Each row of a before or after table is a point. The points were changed in one or more steps. Then noise was added and the rows were shuffled. The steps act on columns, c1 being the first. What was done? A step turns or swaps two columns, mirrors them in a line or flattens them onto one, adds a multiple of one to another, or multiplies or shifts one. Angles are multiples of 10 degrees, from the lower column toward the higher: turns from -170 to 170, lines from 10 to 170 but not 90. Use the fewest steps. Two steps may share a column if one is a turn and the other turns, adds or multiplies; they go together, in the order done. Otherwise the lowest column goes first.
In the rows, zero is written as 128.

Before, 14 rows:
[[197 156]
 [194 157]
 [102 138]
 [129 163]
 [222 157]
 [ 88 134]
 [127  91]
 [167 137]
 [156 196]
 [188 162]
 [124 120]
 [167 141]
 [ 78 125]
 [104 115]]
After (14 x 2):
[[134 202]
 [163 109]
 [102 108]
 [ 96 143]
 [139 167]
 [107  84]
 [149 226]
 [108  98]
 [131 118]
 [127  96]
 [139 204]
 [125 195]
 [ 81 188]
 [137 164]]
Steps: turn c1 and c2 by 60 degrees

Before (11 x 6):
[[181  69 107 139 126 124]
 [171  96 169 197  76 144]
 [146 112 137 105 127 152]
 [175  56  75 146 160 105]
 [143  87 160  70  74  95]
 [ 82 132  84  99 166 108]
 [ 59 175 183 107 162 194]
 [129  79 106 176 142 196]
 [169  77 147 134 139 130]
 [128 108 145  83  70 116]
 [ 66  67 184 134 101 152]]
After, 11 rows:
[[ 52 178  71 146 160 109]
 [126  82  81  95 162 108]
 [113 146 138 106 126 148]
 [ 95 169 170 195  76 144]
 [ 69  63 188 132  98 155]
 [172  57 182  97 157 197]
 [ 79 163 144 133 139 131]
 [ 74 125 106 180 143 197]
 [ 68 177 105 140 126 125]
 [ 92 142 162  64  78  94]
 [106 124 147  82  65 116]]
Steps: swap c1 and c2

Before (10 x 11):
[[136 131 135 145 138 144 138 107 121 142 146]
 [110 120 168 138 136  99 118 111 132 136 121]
 [125 103 138 128 128 118 125 131 140 117 123]
 [118 126 135 145 133 131 127 124 128 137 156]
 [129 135 134 133 136 131 134 142 125 143 122]
 [111 132 128 127 136 113 138 123 148 133 114]
 [135 138 129 111 140 117 126 142 121 128 126]
 [141 146 119 128 119 141 134 126 110 154 143]
 [121 123 135 128 139 140 119 120 134 149 134]
 [127 144 115 156 139 107 121 121 124 152 133]]
After, 10 rows:
[[107 120 248 116 135  99 132 111 132 121 130]
 [123 144  89 105 139 107 135 121 125 104 110]
 [131 134 146 121 137 131 122 142 125 113 132]
 [135 139 132 142 139 117 132 141 121 128 138]
 [124 104 158 125 127 118 130 131 141 139 132]
 [116 131 128 121 136 112 114 123 149 123 141]
 [141 146 101 136 119 142 128 125 110 103 115]
 [140 131 148 123 138 145 121 108 120 114 104]
 [117 123 149 131 139 140 134 120 134 108 123]
 [119 126 150 128 134 132 126 124 128 118  95]]
Steps: mirror c1 and c7 in the line at 10 degrees; multiply c3 by 3; turn c4 and c11 by -150 degrees; multiply c10 by -1

Before:
[[153 137 152 122 106 149 127 127  75 129 163 142 128 120 119 122 150 178]
 [126 116 106 119 106 156 123 145 135 153 117 139 159 150 102 157 146 133]
 [138 163 103 145 144 113 113 121  80 132 110 133 148 108  93 106 156 137]
 [ 97 111 120 133 139 100 120  71 113 153 106 150 125 110 130 144 163 151]
 [147 116 116  93 126 148 114 148  77 157 124  63 179 101 155 108 168 146]
 [ 96 106 114 111 137 150 118 139 249 144 181 145 149 113  74 106 166 182]
 [ 97 131 104  86 115 130 128 154 124 165 125 138 120 196 152 163 105  70]
 [100 109 129 120 117 156 135 150 111 118 150  29 169 105 143 161 128 166]
 [106 197 103  56 158 160 117 136 105  51 105 141 136 110 139 126 119 159]
 [101 111 108 144 141 138 114 108  96 107 128 133 144 151 156 104 156 119]]
After, 10 rows:
[[137 164 104 151 143 113 112 121 172 102 109 133 146 107  93 107 140 136]
 [ 97 131 105 158 115 130 128 155 100 135 127 138 123 196 154 162 120  70]
 [105 198 101 193 159 159 117 136  89  21 106 140 134 110 138 126 125 159]
 [147 114 114 189 127 148 116 148 134 129 124  63 179 100 154 108 144 147]
 [100 110 109 142 142 137 113 109 161  75 127 132 145 151 156 104 139 118]
 [100 109 129 146 118 156 134 149 133  86 151  28 168 106 144 160 128 165]
 [128 115 108 129 105 156 123 143 117 122 116 140 160 151 101 159 135 133]
 [153 137 151 173 105 150 128 126 158  99 164 142 129 121 120 122 135 180]
 [ 96 106 114  46 136 148 118 141  37 114 182 146 149 114  75 107 144 183]
 [ 99 110 119 137 137 102 119  71 139 124 107 151 125 108 130 144 142 154]]
Steps: turn c4 and c9 by 130 degrees; shift c10 by -30; multiply c17 by 0.4

Before, 14 rows:
[[166  57  76 125 127 128 114 157  42 235 136 154 163  83  65  53 169 147
  151 130 104 182 114  78 100 171  71 119 101  96 157 171]
 [ 90  76 114 182 212 133 181 133 161 180 155  84 172 127  88 143  73 151
  105  90  90  87 141 146 163 115 177 108 104 156  96 103]
 [ 94 134 132  84 146 209 150 104 150 113  29  61 164 104 132 185  99  60
   92 133 194 101  82  99  83 187 197 140  41 135 127 143]
 [ 93  84  95 183 184 113 126 163 148 154 148 106 168 133 163 133  77 163
  153  93  95 175 211  84 168 117 135  88 121 124 118 167]
 [137 147  94 116 137 137 114 172  52 216 169 160  96  93  94 103  81 136
  171 131 145 168 105  74 126 191  81  86 177  77 168 181]
 [ 65  73  70 147 214 107 136 131 144 208 114 103 191 140 158 143  99 110
  193  72 107  87 145 139 172 126 128 118 110 152  68 117]
 [ 98 101 100 195 182 116 103 188 177 222 180  86 155 157 133 172 116 139
  178 108  68 100 124  90 175 110 114  95  82  89 137 144]
 [104  52 158 137 142  94 101 166  81 205 141 125 134 131 117 122  86 143
  186 106  99 190 122  89 130 109 164  93 157  77 135 122]
 [128  86  54  99 122 165 163  71 163  82  60  81 132  55 137 192 144  53
  103 176 163 121  40 136 119 178 186 149  85 161 136 125]
 [146  62 104 131  71 150 128 149 121 176 100 135 119  86  78  79 152  98
  147 129 173 132  92 155  89 148  48  83 126  97 153 183]
 [106 115 107 183 139  84 163 176 130 186 110 107 199 126 139 166  81 158
  149  67  59  93 163  96 178  94 119 133 138  97 121 100]
 [ 65  70 127 129 198 143 129 185 139 202 152  81 166  78 142 155  84 172
  142  85  77 154 130  90 170 101  76 113 134 112 104 120]
 [106 124  76  71 128 123  76 134 151 101 105 111 127 105 108 150 179  79
   63  92 161  67  64 147  92 153 134 149  80 154 165 169]
 [169 123 106  68  89 154  91 118 136 104 103  71 176 104  94 116 142  44
  109 129 122 113  45 161 115 208 104 106  84 174 144 162]]
After, 14 rows:
[[ 68 135 127 133 198 143 134 190 142 205 152  80 164  82 139 157  65 172
  141 123  79 151 130  90 174 103  75 107 135 115 108 112]
 [ 97 131  96 200 181 117 102 184 175 223 176  85 148 164 130 170 107 141
  179 155  66  95 121  84 174 107 112  99  78  92 135 144]
 [130  62  55  98 125 163 163  70 161  80  67  76 131  55 136 187 118  50
  107 215 163 118  42 137 114 179 146 150  86 155 136 128]
 [134 185  93 116 138 138 110 170  50 221 172 156  93  94  92 103  92 139
  168 167 148 172 106  78 125 190 114  89 177  78 173 180]
 [105  73 156 140 146  91  99 165  76 209 137 131 137 133 111 123  58 143
  190 147 100 192 123  91 128 106 132  95 157  77 129 126]
 [ 91  85 113 183 215 134 184 125 157 180 158  86 172 123  87 146  46 151
  104 132  90  84 146 150 166 114 157 104  99 157  94 106]
 [105 147 107 185 137  83 166 183 129 189 109 103 199 127 136 169  85 157
  143 110  55  98 158  93 187  98 132 131 139  93 125  99]
 [105 106  75  70 131 123  72 133 148 100 105 109 129 109 110 145 169  81
   60 132 157  64  64 144  93 153 113 149  77 153 166 167]
 [166 133 104  71  82 155  94 111 139 105 101  71 175 108  94 119 142  44
  109 164 122 119  44 162 117 213  99 102  86 172 138 158]
 [ 90 104 134  79 144 210 148 105 151 114  31  55 164 102 130 178 108  60
   85 172 198  97  83  93  84 183 188 133  37 141 124 141]
 [171 100  76 127 126 133 115 157  38 236 135 157 165  86  65  49 129 154
  150 171 106 179 109  75 100 170  32 122 101  94 153 170]
 [140 126 105 129  75 149 128 150 122 176  96 132 122  78  80  80 114  93
  145 172 173 131  96 154  85 146  15  87 130  99 151 185]
 [ 87 119  92 184 189 114 132 160 149 152 148 104 166 133 161 129  62 161
  156 132  90 173 212  82 171 113 127  93 115 126 113 167]
 [ 67 105  73 150 214 105 134 133 142 205 121  99 193 141 161 142  75 111
  193 109 107  90 143 141 171 131 110 116 105 151  68 118]]
Steps: turn c2 and c17 by 30 degrees; turn c2 and c27 by 40 degrees; shift c20 by 40

Before:
[[139 176 157 142 146 115 171 169 151  93 102  95 145 118 167  90  83  85
   67 134  68  76 189  68 178 106 131  54  16 100 158 100  97 113  92 156
  130 183 151 179 123 199  55 195 163 196 176  95 194  94  93 161 105 114
  117 159 175 193 120  73 151 176 154  70]
 [146 102 130 100 129 152 130 104 163 101 120 155  51  78  55 153 130 107
  117  93 127  96  95 183  65 182  88 172 131 164 117 109 118 108  82  86
  127  96 162  96 116  95  89  97 148  99 118 183 101 161 184 111 117  89
   94 136  89  98 181  78 186 172 160 107]
 [ 84 166 137 126 109 166 140 147 190 170 139 173 169 150 174  82 179  61
  169 101 113 142 118  97 152 172  87  56 141 167 185 121  89 147 138  80
  167  55  62 121  50 147 183 203 176 144  73 169 194 115 115 113  88  51
  186 131 133 216  53  79 138 189  92 118]
 [180  79 164 135  91 131 164 113 189  94 158  52  84 182 132 132 119 157
  185 154  78 166 129  55 142  79 150 120 104 110 139  82  90  95 114  59
   96 131  58 101 158 119 156  90  83  87 189 167 183 188 140  63 187  68
  136  75  70 151 127 123 133 127 132  62]
 [ 93 104 115 122 103 164 145  93 104  92 109 116 142 138 169 104 100 140
  150 124 174 135 183 125 142 193 143 176  66 198 126  82 119 161  65 108
  129 158  78 175  71  92 164 170  90 103 179  76  88 167 133  59 195 127
   92 159 163 106 136 142 109  87 140 141]
 [188 132 102 166 111 111 138  76 133 179 148 136 127 122  57 170 144 148
  131 111 147 145  85  79 159 174  80 107 125 151 215 155 139 144 127  73
  114 138  76 121 105 157 114 186 149 108 179  61 101 167 103  77 165 164
   92  68 126 119 173  71 141  61 193 166]
 [105 104 151 207 128 205 145 134 158 128  85  70  70 173 114 108 142 169
  169 186 169 199 114 179  78 130 124 110  87 101 157 106 153  72 109 157
   89  92 128 170 153 141  67 135 167 212 172 155 129 188 113 110 103 102
   99 158 109 103 105 118 112 129 196 167]
 [173 185 111 143 106 173 134 149  70 130 130 111  66 191 149 117 161 183
  110 167 102  67 135 141  69  71  74 129 143 106 111 121 156 139 148 162
  141  95 156  70  79 166 146 132  99 208 157 135 186 160 198  94 134  77
   76  65  87 106 110 169  98 138 112 107]
 [150 170 128 198  77 186 134 166  70 177 103  54  90 112 125 163 121 167
   93 177 134 176 152 138  61 179 127 115  81 208 125 163  89 194  98  99
  166 124 178 171 124 178 100 193  78 133 116 136 165 107  97  73 156 154
  192 109  89 147 118 157 103  95 124  82]
 [ 81 138 120  86 176 107 129 149 113  57  88 123 169  73  82  87 110 115
  186 153  70  72 128 149 195 120 130 104 133 102 135  36  59 121  99 107
  108  59  90  64  81  98 164  89  89 138  71 130 181 140 126 160 141  79
  190  63 128 120  67 109  85 111  61 106]]
After, 10 rows:
[[188 135 103 165 107 109 139  74  85 173 144 137 123 129  53 168 150 148
  134 109 150 144  89  79 162 174  73 112 126 160 216 147 129 144 137  65
  109 141  76 120 100 159 122 187 146 109 157  66  97 157 101  76 167 157
   97  70 123 117 173  75 136  59 194 161]
 [178  79 159 133  85 130 161 109  45  91 157  48  82 180 132 132 120 158
  185 153  79 170 129  52 146  79 144 114 107 102 139  88 152  95 114  53
   95 132  61 101 156 117 154  93  83  82  93 167 181 187 139  58 186  70
  135  77  67 149 126 122 135 123 135  59]
 [149 170 128 198  81 192 138 164 170 178 104  55  91 113 129 157 118 166
   93 182 134 175 152 139  61 183 121 113  78 214 122 129 185 200 102  98
  167 120 186 167 125 177  98 192  80 140 153 137 165 104  92  70 156 149
  198 113  89 147 120 154 103  96 128  82]
 [143 177 157 138 142 112 171 172  78  89 106  99 143 114 166  91  82  86
   66 136  63  79 191  72 174 108 132  54  12  92 155 112 160 115  91 154
  133 179 149 184 125 201  58 198 167 199 121  98 196  98  94 160 104 112
  112 151 180 188 117  71 154 176 157  74]
 [145 101 131 104 130 152 131 106 114  96 125 154  49  75  49 150 129 110
  117  93 122 100  96 185  69 183  87 176 131 156 121 100 123 108  82  84
  126  98 165  94 115  97  89  99 151 102  91 187  97 158 180 112 113  87
   97 134  88  93 180  78 182 172 159 107]
 [102 109 146 209 126 201 144 137  79 127  80  69  75 177 115 109 141 166
  174 185 167 193 117 180  79 135 123 113  83 101 160 118 100  75 114 153
   89  93 127 166 153 140  66 136 163 215 134 155 129 184 115 107 107 101
  100 164 109  98 102 118 108 129 192 167]
 [ 83 167 136 122 109 168 138 146 145 169 135 173 168 150 176  84 178  63
  170 101 111 139 120  97 156 174  92  59 140 159 187 111 141 146 137  81
  170  58  60 123  50 149 178 207 165 144  37 168 194 114 121 120  89  51
  191 129 131 217  56  78 137 188  92 107]
 [ 93 103 115 116 108 164 145  92  97  91 106 117 149 141 169 109  98 143
  154 125 178 141 184 120 142 194 145 179  66 181 124  57 156 157  63 113
  129 161  79 174  73  97 158 168  88 108 170  75  82 170 132  61 189 127
   86 155 160 105 142 147 107  85 138 141]
 [ 79 141 120  92 175 108 132 151 187  57  91 125 166  71  84  81 110 119
  187 153  66  72 126 143 195 120 126 100 138  73 136  52 192 123  98 109
  108  58  91  62  80  98 170  90  86 147  98 128 178 139 124 164 136  77
  191  69 129 119  67 108  86 108  63 104]
 [173 189 114 145 108 169 136 144 132 127 125 119  61 189 144 116 153 188
  108 167 102  66 132 139  67  65  75 127 146 104 101 123 124 139 144 162
  145 100 156  75  78 167 150 128  96 210 194 142 193 156 198  93 138  79
   78  66  89 109 112 168 100 138 112 110]]
Steps: turn c9 and c47 by 120 degrees; turn c33 and c47 by 160 degrees; turn c30 and c32 by -20 degrees
